Each row is a point. The points of each table are mixes of a few directions, plus a little noise. Count the directions of each table, and those that both share. Where both have some left over, give the other angles between the two spaces (their principal angles), to ten degrees, smallest first.

First, 4 rows:
[[ 0.48  0.45  0.13]
 [ 0.54  0.20  0.19]
 [-0.90 -0.33 -0.31]
 [-0.12 -0.32 -0.01]]
Second, 5 rows:
[[-0.24  0.19  0.26]
 [-0.32  0.26  0.36]
 [ 0.72 -0.58 -0.80]
 [ 0.19 -0.15 -0.21]
 [-0.36  0.28  0.40]]
Directions: first 2, second 1, shared 0; angles 60

First, 9 rows:
[[-1.03 -0.50  0.69  0.04 -0.13 -0.14]
 [ 0.13  0.19 -0.03  0.12 -0.18  0.12]
 [ 0.59  0.11 -0.61 -0.26  0.09 -0.10]
 [ 0.36  0.08 -0.42 -0.17 -0.05 -0.07]
 [-1.44 -1.02  0.54 -0.40 -0.13 -0.53]
 [ 0.55  0.33 -0.07  0.17  0.41  0.20]
 [ 0.24  0.16  0.00  0.10  0.19  0.11]
 [ 0.23  0.30  0.22  0.31  0.21  0.26]
 [ 0.38  0.35 -0.31  0.09 -0.42  0.15]]
Second, 7 rows:
[[ 0.20  0.14 -0.60  0.24 -0.79 -0.01]
 [-0.04  0.12  0.41 -0.46  0.26  0.09]
 [-0.15 -0.06  0.54 -0.32  0.62  0.04]
 [ 0.05 -0.31 -0.80  1.00 -0.38 -0.21]
 [ 0.02  0.13  0.19 -0.32  0.01  0.08]
 [-0.21 -0.05  0.77 -0.48  0.85  0.06]
 [ 0.14  0.03 -0.51  0.32 -0.56 -0.05]]
Directions: first 3, second 2, shared 1; angles 90

First (8 x 8):
[[ 0.36  0.33  1.34  1.13  0.05  0.84 -0.37 -0.89]
 [-0.64 -0.11  0.24 -0.52  0.09 -0.48  0.50 -0.26]
 [-0.28  0.05  0.43 -0.11 -0.01 -0.07  0.31 -0.31]
 [-0.33 -0.18  0.04 -0.07  0.25 -0.34 -0.09 -0.19]
 [ 0.01 -0.14 -0.67 -0.30  0.03 -0.27 -0.07  0.44]
 [ 0.43 -0.09 -0.84  0.01 -0.04  0.03 -0.39  0.63]
 [ 0.12  0.04 -0.01  0.10 -0.04  0.12 -0.06  0.03]
 [ 0.32  0.10 -0.53 -0.24 -0.32  0.18  0.17  0.54]]
Second, 8 rows:
[[-0.53 -0.35 -0.49 -0.51  0.33 -0.77  0.00  0.13]
 [ 0.17 -0.18 -0.12  0.53  0.37 -0.03 -0.76 -0.08]
 [-0.01 -0.09 -0.56 -0.36 -0.07 -0.22  0.08  0.41]
 [-0.38 -0.30  0.20  0.26  0.56 -0.44 -0.52 -0.44]
 [ 0.53  0.38  0.08  0.07 -0.55  0.68  0.36  0.28]
 [ 0.77  0.21 -0.45  0.29 -0.34  0.59 -0.23  0.55]
 [-0.38  0.19  0.68 -0.36 -0.25  0.03  0.80 -0.38]
 [-0.17  0.13  0.69  0.09 -0.05  0.15  0.28 -0.46]]
Directions: first 3, second 3, shared 3

First (10 x 9):
[[ 0.12  0.16 -0.30  0.02  0.34  0.90  0.07  0.57  0.55]
 [ 0.00 -0.34 -0.07  0.09  0.68 -0.19 -0.14 -0.40 -0.29]
 [ 0.31  0.56  0.35 -0.33 -0.91  0.00  0.27 -0.03  0.43]
 [-0.54 -0.13  0.12  0.59  0.01 -0.63 -0.33  0.27 -0.56]
 [ 0.07  0.47  0.10  0.40  0.29  0.45 -0.09  0.62  0.48]
 [ 0.39 -0.03 -0.23 -0.53  0.06  0.59  0.27 -0.21  0.40]
 [ 0.00  0.02  0.48  0.32  0.26 -0.90 -0.23 -0.57 -0.43]
 [-0.21 -0.46 -0.29  0.01  0.34 -0.03 -0.09 -0.09 -0.34]
 [-0.05 -0.08 -0.42 -0.74 -1.17  0.55  0.41  0.30  0.24]
 [-0.10 -0.15  0.26  0.17  0.10 -0.73 -0.15 -0.47 -0.47]]
Second (9 x 9):
[[ 1.14 -0.19 -0.03 -0.42 -0.28  0.38 -0.12  0.82 -0.06]
 [-0.56  0.27 -0.09  0.54 -0.08 -0.57 -0.15 -0.16  0.28]
 [-0.45  0.24  0.10  0.23  0.21 -0.21 -0.39 -0.39 -0.11]
 [-0.27  0.38  0.02  0.25  0.20  0.18  0.53 -0.24  0.32]
 [ 0.88 -0.62 -0.35 -0.04 -0.08 -0.02  0.24  0.85 -0.73]
 [ 0.58 -0.66 -0.02 -0.74 -0.26  0.44  0.31  0.31 -0.16]
 [-0.40  0.53  0.43 -0.24  0.46  0.57 -0.13 -0.79  0.19]
 [-0.60 -0.01 -0.16  0.53 -0.03 -0.73 -0.28 -0.15 -0.12]
 [-0.33  0.06  0.10 -0.11 -0.14 -0.02  0.00 -0.27  0.38]]
Directions: first 4, second 5, shared 1; angles 30, 50, 70

First (10 x 11):
[[-0.01  0.07 -0.02 -0.03  0.05  0.01 -0.03 -0.05  0.05  0.03  0.03]
 [-0.01  0.10 -0.03 -0.05  0.08  0.02 -0.05 -0.07  0.08  0.05  0.05]
 [-0.08  0.83 -0.23 -0.40  0.64  0.17 -0.42 -0.60  0.67  0.41  0.42]
 [ 0.06 -0.64  0.18  0.31 -0.50 -0.13  0.33  0.47 -0.51 -0.32 -0.32]
 [-0.05  0.49 -0.14 -0.23  0.37  0.10 -0.25 -0.35  0.39  0.24  0.24]
 [ 0.08 -0.88  0.25  0.42 -0.68 -0.18  0.45  0.64 -0.70 -0.44 -0.44]
 [ 0.08 -0.89  0.25  0.43 -0.69 -0.18  0.45  0.65 -0.72 -0.44 -0.45]
 [-0.11  1.13 -0.32 -0.55  0.88  0.23 -0.58 -0.82  0.91  0.56  0.57]
 [ 0.05 -0.51  0.14  0.25 -0.40 -0.10  0.26  0.37 -0.41 -0.25 -0.26]
 [-0.03  0.30 -0.08 -0.15  0.24  0.06 -0.16 -0.22  0.24  0.15  0.15]]
Second, 9 rows:
[[-0.87  1.05  0.08 -0.09 -0.58  0.67 -0.27  0.14  0.64 -0.37 -0.52]
 [ 0.05 -0.23 -0.03  0.07 -0.13  0.10  0.06  0.20  0.34  0.17  0.13]
 [ 0.13 -0.55 -0.58  0.10  0.70 -0.62  0.44  0.16 -0.13  0.38  0.76]
 [ 0.24 -0.17  0.24  0.17 -0.08  0.64  0.09 -0.41  0.72  0.40  0.03]
 [ 0.27 -0.12 -0.04 -0.26  0.58 -0.50  0.22 -0.33 -0.71  0.01  0.21]
 [ 0.08  0.18  0.31  0.13 -0.69 -0.23 -0.80  0.41 -0.73 -0.70 -0.72]
 [-0.03 -0.81 -0.10  0.30  0.10 -0.08  1.02  0.13 -0.24  0.10  0.17]
 [-0.03  0.41 -0.11  0.33  0.24  0.04 -0.42 -0.43 -0.19 -0.12 -0.18]
 [ 0.18  0.24  0.24 -0.73 -0.14 -0.02 -0.34  0.13  0.31  0.12  0.12]]
Directions: first 1, second 6, shared 1

First, 11 rows:
[[-0.17 -0.33  0.37  0.19  0.20  0.18  0.03  0.19 -0.12  0.19 -0.25  0.23]
 [-0.10  0.07  0.06 -0.06  0.25 -0.15  0.33 -0.11 -0.20 -0.19  0.05 -0.05]
 [-0.18 -0.67  0.65  0.13  0.36  0.21  0.28  0.25 -0.58  0.10  0.02  0.44]
 [-0.02 -0.18  0.15  0.07  0.00  0.11 -0.06  0.11 -0.05  0.12 -0.06  0.13]
 [-0.46  0.22  0.21  0.22  0.61 -0.14  0.44 -0.12  0.13  0.00 -0.69 -0.13]
 [-0.74 -0.11  0.69  0.51  0.93  0.07  0.51  0.11  0.09  0.28 -1.23  0.12]
 [ 0.37  0.37 -0.55 -0.38 -0.37 -0.27 -0.02 -0.25 -0.04 -0.38  0.70 -0.29]
 [ 0.25 -0.04 -0.20 -0.04 -0.45  0.13 -0.45  0.09  0.21  0.14  0.18  0.03]
 [ 0.18 -0.22 -0.04  0.33 -0.64  0.50 -1.04  0.37  0.69  0.69 -0.44  0.19]
 [ 0.68  0.49 -0.87 -0.81 -0.58 -0.52  0.20 -0.48 -0.44 -0.83  1.58 -0.41]
 [ 0.20  0.43 -0.47 -0.16 -0.31 -0.16 -0.19 -0.19  0.32 -0.12  0.15 -0.30]]
Second (11 x 12):
[[-0.48 -0.33 -0.24 -0.41 -0.17  0.33  0.54 -0.06 -0.41 -0.53  0.33  0.34]
 [ 0.50  0.56  0.64  0.42 -0.17 -0.22 -0.14  0.24  0.15 -0.34 -0.82 -0.16]
 [-0.14  0.43  0.20  0.63  0.27 -0.37 -0.10  0.05  0.33  0.02  0.02  0.30]
 [ 0.17 -0.20 -0.14  0.30  0.16 -0.46 -0.52 -0.74 -0.01  0.70 -0.23 -0.15]
 [-0.66  0.14 -0.20 -0.63 -0.36  0.98  0.82  0.56 -0.53 -0.94  0.20  0.35]
 [ 0.26 -0.21  0.03 -0.06  0.00 -0.17 -0.16 -0.13  0.06  0.20 -0.05 -0.21]
 [-0.53 -0.65 -0.28 -0.52 -0.30  0.22  0.70 -0.34 -0.66 -0.77  0.30  0.44]
 [ 0.30  0.71  0.10  0.49  0.12  0.01 -0.66 -0.02  0.21  0.72 -0.65 -0.34]
 [-0.06 -0.38 -0.12 -0.19 -0.02 -0.05  0.12 -0.17 -0.11 -0.07  0.22  0.06]
 [ 0.38 -0.69 -0.25 -0.23  0.33 -0.38 -0.38 -0.10  0.46  0.84  0.67 -0.41]
 [ 0.27  0.60  0.27  0.22  0.16  0.11 -0.22  0.72  0.53  0.19 -0.05 -0.24]]
Directions: first 3, second 5, shared 0; angles 40, 60, 90

First (10 x 14):
[[ 0.42 -0.18  0.21  0.38 -0.43 -0.02 -0.08 -0.65  0.30 -0.08  0.40  0.10
   0.33 -0.14]
 [-0.60 -1.30  0.69 -0.27  0.51 -1.16 -0.16  0.54 -0.84  0.26  0.55 -0.43
  -0.51  0.01]
 [-0.06  0.30  0.62  0.62  0.04 -0.13 -0.52 -0.34  0.41 -0.19  0.22 -0.28
   0.34  0.26]
 [ 0.25 -0.01 -0.10  0.03 -0.03 -0.02  0.10 -0.46  0.08  0.27  0.07  0.07
   0.15 -0.35]
 [-0.04 -0.39  0.44  0.03 -0.05  0.24 -0.56 -0.13  0.07 -0.09  0.34  0.05
   0.06 -0.10]
 [-0.13  1.45 -0.66 -0.66  0.43  0.22  0.43  1.13 -0.23 -0.33 -0.96  0.52
   0.15 -0.10]
 [-0.02  0.57 -0.87 -0.26 -0.03 -0.01  0.86  0.57 -0.18 -0.06 -0.65  0.05
  -0.26  0.31]
 [ 0.07 -0.26 -0.01  0.21 -0.38  0.41 -0.14 -0.21  0.25 -0.16  0.14 -0.06
  -0.09  0.28]
 [ 0.27 -0.03  0.24  0.17 -0.32  0.21 -0.27 -0.29  0.23 -0.24  0.27  0.22
   0.30 -0.13]
 [-0.17 -0.13 -0.58 -0.24  0.25  0.25  0.34 -0.16 -0.08  0.63 -0.37 -0.25
  -0.44 -0.07]]
Second (11 x 14):
[[-0.25  0.39 -0.44  0.19  0.32 -0.61  0.70  0.12 -0.09  0.33 -0.45 -0.53
  -0.27  0.44]
 [-0.05  0.16 -0.09 -0.23  0.09  0.32 -0.12  0.18 -0.02 -0.02 -0.16  0.16
  -0.01 -0.12]
 [-0.54  0.51  1.18 -0.07  1.04 -0.42 -1.12  0.36 -0.11  0.00  0.12 -0.07
   0.46 -0.40]
 [ 0.34 -0.35  0.23  0.27 -0.41 -0.40  0.11 -0.30  0.02 -0.20  0.44  0.10
   0.22 -0.04]
 [ 0.27  0.11 -1.01 -0.47 -0.46  0.92  0.54  0.21  0.01 -0.07 -0.46  0.43
  -0.29 -0.02]
 [ 0.02 -0.45 -0.34 -0.17 -0.33  0.96 -0.17 -0.18  0.18  0.08 -0.04  0.06
  -0.35  0.07]
 [ 0.16 -1.01  0.22  0.40 -0.56  0.27 -0.25 -0.70  0.26  0.06  0.57 -0.24
  -0.20  0.22]
 [ 0.15 -0.01  1.02 -0.17  0.11  0.01 -1.00  0.11 -0.04 -0.46  0.57  0.61
   0.68 -0.69]
 [-0.15 -0.36 -0.09  0.22 -0.06  0.12  0.02 -0.29  0.13  0.25  0.03 -0.40
  -0.32  0.31]
 [-0.05  0.65 -0.76 -0.19  0.16 -0.20  0.81  0.39 -0.16  0.12 -0.64 -0.05
  -0.18  0.18]
 [ 0.10  0.35  0.09  0.22  0.11 -0.98  0.47  0.09 -0.16 -0.08  0.02 -0.08
   0.26  0.04]]
Directions: first 6, second 4, shared 4

First (8 x 18):
[[ 0.15  0.38 -0.14 -0.02 -0.22  0.27  0.05  0.00 -0.21 -0.07  0.01  0.21
   0.15  0.57 -0.10  0.16  0.48 -0.44]
 [-0.03  0.50 -0.41  0.13 -0.30 -0.16 -0.25  0.05 -0.13  0.42  0.79  0.23
   0.40  0.95  0.17 -0.31  0.59 -0.32]
 [ 0.19  0.01 -0.06 -0.13 -0.15 -0.54 -0.11 -0.32 -0.24  0.58  0.20  0.09
   0.37  0.73 -0.06 -0.13  0.38  0.53]
 [-0.30  0.64 -0.48 -0.21 -0.35 -0.08 -0.02  0.60 -0.22  0.06  0.99  0.44
   0.25  0.50  0.35 -0.89  0.61 -0.30]
 [-0.01 -0.42  0.43 -0.17  0.25  0.20  0.38  0.07  0.11 -0.57 -0.71 -0.16
  -0.44 -0.97 -0.21  0.19 -0.46  0.27]
 [-0.12 -0.18  0.39  0.55  0.21  0.07  0.25  0.01  0.56 -0.45  0.10 -0.33
  -0.39 -0.69 -0.25  0.19 -0.41 -0.12]
 [-0.11 -0.59 -0.11  0.25  0.53  0.45 -0.71 -0.20  0.41  0.21 -0.70 -0.49
  -0.25 -0.85  0.46  0.66 -1.24 -0.32]
 [ 0.24 -0.34  0.39 -0.43  0.04 -0.19  0.42 -0.20 -0.28 -0.17 -0.70  0.02
  -0.10 -0.23 -0.36  0.13  0.05  0.72]]
Second:
[[ 0.20 -0.02  0.20 -0.18  0.08 -0.02  0.12 -0.18 -0.04 -0.28 -0.22 -0.08
  -0.05  0.12 -0.26  0.13  0.14  0.09]
 [ 0.24  0.50 -0.44 -1.40 -0.41  0.26  0.13  0.34 -1.15 -0.14 -0.53  0.74
   0.37  0.79  0.16 -0.45  0.94  0.06]
 [-0.35 -0.21  0.19  1.07  0.49  0.36 -0.29  0.04  1.08 -0.42  0.41 -0.66
  -0.53 -0.96  0.12  0.37 -1.01 -0.81]
 [ 0.20  0.23  0.18  0.62 -0.14  0.02  0.18 -0.29  0.21 -0.03  0.26 -0.07
   0.06  0.49 -0.42  0.42  0.36 -0.33]
 [ 0.01  0.20 -0.28 -0.14  0.23  0.16 -0.61 -0.06  0.14 -0.13  0.30 -0.20
   0.05  0.40  0.28 -0.08 -0.08 -0.57]
 [ 0.18 -0.36  0.30  0.22  0.39 -0.59 -0.37 -0.62  0.41  0.21  0.22 -0.55
   0.00  0.24 -0.17  0.13 -0.30  0.45]
 [-0.38  0.02 -0.32  0.45 -0.23  0.02 -0.04  0.35  0.08  0.55  0.37  0.21
   0.09 -0.33  0.38 -0.17 -0.20 -0.09]
 [ 0.02 -0.40  0.38 -0.61 -0.22 -0.09  0.90  0.28 -0.53 -0.17 -0.92  0.39
  -0.18 -0.82 -0.29 -0.12  0.06  0.99]
 [-0.12  0.04 -0.20 -0.06 -0.20 -0.13 -0.01  0.14 -0.20  0.43  0.12  0.23
   0.19  0.07  0.19 -0.20  0.09  0.19]]
Directions: first 5, second 5, shared 4; angles 70

First, 10 rows:
[[-0.76  0.37  0.76  0.08 -0.04 -0.23  0.51 -0.31  0.22  0.20  0.31 -0.10
  -0.13  0.56 -0.34  1.02  0.27  0.38 -0.31 -0.19]
 [ 0.37 -0.18 -0.40 -0.03  0.02  0.08 -0.26  0.16 -0.12 -0.10 -0.18  0.05
   0.04 -0.29  0.17 -0.55 -0.15 -0.17  0.18  0.15]
 [-0.89  0.37  0.38  0.00  0.10 -0.57  0.29 -0.28  0.08  0.37 -0.02 -0.01
  -0.46  0.24 -0.35  0.38  0.02  0.57  0.05  0.50]
 [ 0.47 -0.40 -0.90 -0.16  0.23 -0.03 -0.53  0.29 -0.35  0.18 -0.42  0.23
  -0.16 -0.63  0.31 -1.15 -0.32 -0.17  0.37  0.62]
 [ 0.44  0.13 -0.19  0.07 -0.27 -0.02 -0.29  0.06  0.09 -0.69 -0.27 -0.17
   0.09 -0.33  0.02 -0.70 -0.28 -0.14  0.45  0.11]
 [-0.95  0.27  0.69  0.01  0.14 -0.28  0.57 -0.30  0.11  0.59  0.34  0.02
  -0.23  0.60 -0.32  1.14  0.34  0.46 -0.44 -0.08]
 [-0.18  0.05  0.53  0.06 -0.06  0.25  0.38 -0.11  0.15  0.10  0.43 -0.06
   0.24  0.49 -0.08  0.96  0.35 -0.05 -0.50 -0.66]
 [ 0.36 -0.09  0.12  0.05 -0.14  0.39  0.04  0.07  0.08 -0.26  0.21 -0.09
   0.36  0.12  0.10  0.26  0.14 -0.30 -0.21 -0.58]
 [ 0.42 -0.05 -0.78 -0.06 -0.01 -0.31 -0.60  0.18 -0.17 -0.33 -0.65  0.03
  -0.26 -0.76  0.13 -1.51 -0.54 -0.02  0.80  0.90]
 [ 0.73 -0.46 -0.23 -0.03  0.00  0.69 -0.11  0.26 -0.10 -0.05  0.25  0.07
   0.52  0.00  0.36  0.14  0.20 -0.58 -0.39 -0.76]]
Second (9 x 20):
[[-0.06  0.27 -0.24 -0.33 -0.19 -0.15  0.33  0.11  0.15 -0.37 -0.11 -0.40
  -0.11  0.55 -0.10  1.03 -0.09 -0.32 -0.19 -0.12]
 [ 0.11  0.19 -0.14 -0.49 -0.16 -0.71  0.25  0.03  0.21 -0.26  0.14 -0.04
  -0.02  0.37 -0.35  0.35 -0.48 -0.13  0.07  0.16]
 [ 0.33 -0.33  0.75  0.02 -0.48 -0.63 -0.43 -0.46  0.50 -0.86  0.34  0.79
  -0.16 -0.28 -0.74 -0.21 -0.59  0.39  0.28  0.63]
 [ 0.17 -0.30 -0.12  0.12  0.54  0.11 -0.23  0.11 -0.25  0.57  0.11  0.22
   0.27 -0.41  0.42 -1.14  0.12  0.30  0.07  0.02]
 [-0.29  0.10  0.26  0.79  0.58  0.08 -0.67  0.50 -0.19  1.05 -0.37 -0.29
   0.31 -0.12  0.08 -0.48  0.30 -0.21  0.07 -0.62]
 [-0.17  0.25 -0.43 -0.50 -0.54  0.38  0.85 -0.31 -0.13 -0.41  0.05 -0.18
  -0.34  0.19  0.12  0.70  0.12 -0.16 -0.11  0.14]
 [-0.16  0.06  0.15  0.58  0.37  0.25 -0.51  0.43  0.01  0.35 -0.40 -0.46
   0.17  0.17  0.13  0.41  0.35 -0.26 -0.21 -0.56]
 [ 0.41 -0.72  0.11  0.50  0.58  0.82 -0.65  0.11  0.04 -0.35 -0.09  0.09
   0.18 -0.32  0.73 -0.20  0.55  0.43 -0.44 -0.05]
 [-0.33  0.46 -0.33 -0.67 -0.72 -0.18  1.07 -0.53 -0.34  0.28  0.32  0.26
  -0.31 -0.18 -0.28 -0.47 -0.28 -0.06  0.47  0.40]]
Directions: first 3, second 5, shared 0; angles 40, 50, 70

First (8 x 32):
[[ 0.02  0.22 -0.02 -0.06 -0.01  0.20 -0.12  0.18  0.05  0.18 -0.01 -0.08
   0.26  0.32 -0.13  0.49 -0.28 -0.11 -0.59 -0.22 -0.68  0.20  0.00  0.13
  -0.14  0.01  0.09  0.34  0.34  0.03  0.27 -0.34]
 [ 0.24  1.03 -0.24 -0.12 -0.60 -0.33  0.50  0.25 -0.12 -0.75 -0.53 -0.64
  -1.66 -0.72  0.19 -0.23 -0.15  0.34  1.43  0.65  0.28 -0.07 -0.79  1.59
  -0.20  0.63 -0.95 -0.24 -0.84 -0.24 -1.75 -0.25]
 [-0.02 -0.36  0.02  0.04  0.16  0.01 -0.41 -0.02 -0.05  0.37 -0.12  0.33
  -0.50 -0.05  0.59 -0.04  0.20  0.15  0.24  0.21 -0.01  0.03 -0.15  0.01
   0.09  0.38 -0.16  0.17  0.20  0.17 -0.18 -0.19]
 [ 0.03 -0.02 -0.02 -0.01  0.05  0.03 -0.14  0.03 -0.02  0.14 -0.09  0.07
  -0.22  0.02  0.18  0.09 -0.02  0.03  0.03  0.07 -0.17  0.07 -0.12  0.11
  -0.01  0.18 -0.08  0.15  0.11  0.04 -0.09 -0.17]
 [-0.15 -0.70  0.15  0.13  0.23 -0.19  0.11 -0.40  0.05 -0.10  0.35  0.35
   0.70 -0.14 -0.19 -0.64  0.47 -0.08  0.09 -0.10  0.99 -0.29  0.53 -1.06
   0.30 -0.52  0.45 -0.54 -0.20 -0.01  0.57  0.79]
 [-0.06  0.15  0.08 -0.06  0.06  0.24  0.22  0.04  0.16 -0.02  0.37 -0.18
   1.45  0.54 -0.84  0.42 -0.35 -0.38 -1.21 -0.69 -0.48  0.08  0.54 -0.56
  -0.11 -0.70  0.63  0.09  0.33 -0.11  1.07  0.16]
 [ 0.05  0.24 -0.08 -0.06 -0.07  0.12 -0.15  0.20  0.00  0.16 -0.16 -0.10
  -0.24  0.16  0.11  0.36 -0.22  0.01 -0.18  0.01 -0.57  0.19 -0.24  0.40
  -0.15  0.23 -0.15  0.32  0.21  0.03 -0.16 -0.41]
 [-0.08 -0.53  0.08  0.09  0.18 -0.12 -0.03 -0.24  0.01  0.02  0.17  0.31
   0.18 -0.13  0.07 -0.47  0.35  0.02  0.22  0.06  0.68 -0.19  0.24 -0.62
   0.24 -0.19  0.21 -0.31 -0.12  0.06  0.20  0.43]]
Second:
[[ 0.69 -0.54 -0.14 -0.21 -0.44 -0.16  0.14 -0.24 -0.45  0.44 -0.28 -0.43
   0.24 -0.08  0.27  0.04 -0.13 -0.02  0.40  0.25  0.29 -0.16  0.22  0.48
   0.35  0.41 -0.14 -0.19 -0.42 -0.03 -0.61  0.05]
 [ 0.34 -0.95  0.00 -0.20 -0.52 -0.27  0.24 -0.24 -0.35  0.43 -0.61 -0.15
   0.06  0.20  0.02  0.08 -0.29  0.24  0.46  0.59  0.28  0.57  0.20  0.02
   0.60  0.72 -0.50 -0.29 -0.83 -0.26 -0.48  0.37]
 [ 0.39 -0.22 -0.67  0.28  0.14 -0.34 -0.21  0.42 -0.24 -0.46 -0.31  0.18
   0.31 -0.06  0.29  0.01 -0.19 -0.52  0.80 -0.43  0.71 -0.04  0.19 -0.18
  -0.04 -0.10  1.05  0.27 -0.70  0.31 -0.32  0.36]
 [-0.81  1.18  0.84 -0.35  0.21  0.22  0.49  0.16  0.41  0.05  0.47 -0.23
  -0.69  0.27 -0.41  0.07  0.51  0.44 -0.92  0.25 -0.74  0.29 -0.23 -0.16
   0.00  0.07 -0.80 -0.08  1.07  0.35  0.14 -0.55]
 [-0.55  0.56  0.39 -0.01  0.14  0.33 -0.03 -0.20  0.30 -0.04  0.32  0.07
  -0.13  0.01 -0.26 -0.04  0.08  0.00 -0.72 -0.15 -0.55 -0.03  0.00 -0.02
  -0.28 -0.23 -0.10  0.06  0.86  0.02  0.20 -0.41]
 [ 0.01  0.35  0.38 -0.39 -0.35  0.06  0.34 -0.32 -0.23  0.34 -0.09 -0.52
  -0.01  0.10 -0.03  0.06 -0.03 -0.13 -0.32  0.05 -0.24  0.15  0.47  0.41
   0.18  0.51 -0.06 -0.09  0.61  0.38 -0.92 -0.53]
 [ 0.11  0.27 -0.41  0.40  0.65  0.01 -0.34  0.59  0.35 -0.41  0.58  0.33
  -0.13 -0.28  0.19 -0.07  0.39  0.18  0.19 -0.18  0.18 -0.79 -0.81 -0.20
  -0.40 -0.91  0.04  0.19 -0.29 -0.23  1.26  0.34]
 [-0.31  0.70  0.09  0.13  0.42  0.24 -0.14  0.18  0.34 -0.26  0.53  0.12
  -0.13 -0.13 -0.05 -0.05  0.27 -0.02 -0.44 -0.31 -0.30 -0.43 -0.28 -0.04
  -0.42 -0.55  0.10  0.16  0.63  0.08  0.54 -0.24]
 [-0.23 -0.73  0.28 -0.20 -0.49 -0.06  0.21 -0.43 -0.10  0.33 -0.61  0.09
  -0.03  0.32 -0.28  0.06 -0.36  0.24 -0.01  0.47 -0.11  0.93  0.32 -0.21
   0.44  0.71 -0.52 -0.25 -0.33 -0.28 -0.40  0.16]
 [ 0.36 -0.57 -0.76  0.58  0.23 -0.03 -0.68  0.09  0.01 -0.43 -0.02  0.54
   0.51 -0.33  0.27 -0.13 -0.26 -0.42  0.54 -0.53  0.46 -0.51 -0.09 -0.10
  -0.41 -0.65  0.92  0.27 -0.61 -0.35  0.57  0.45]]
Directions: first 3, second 5, shared 0; angles 50, 60, 80
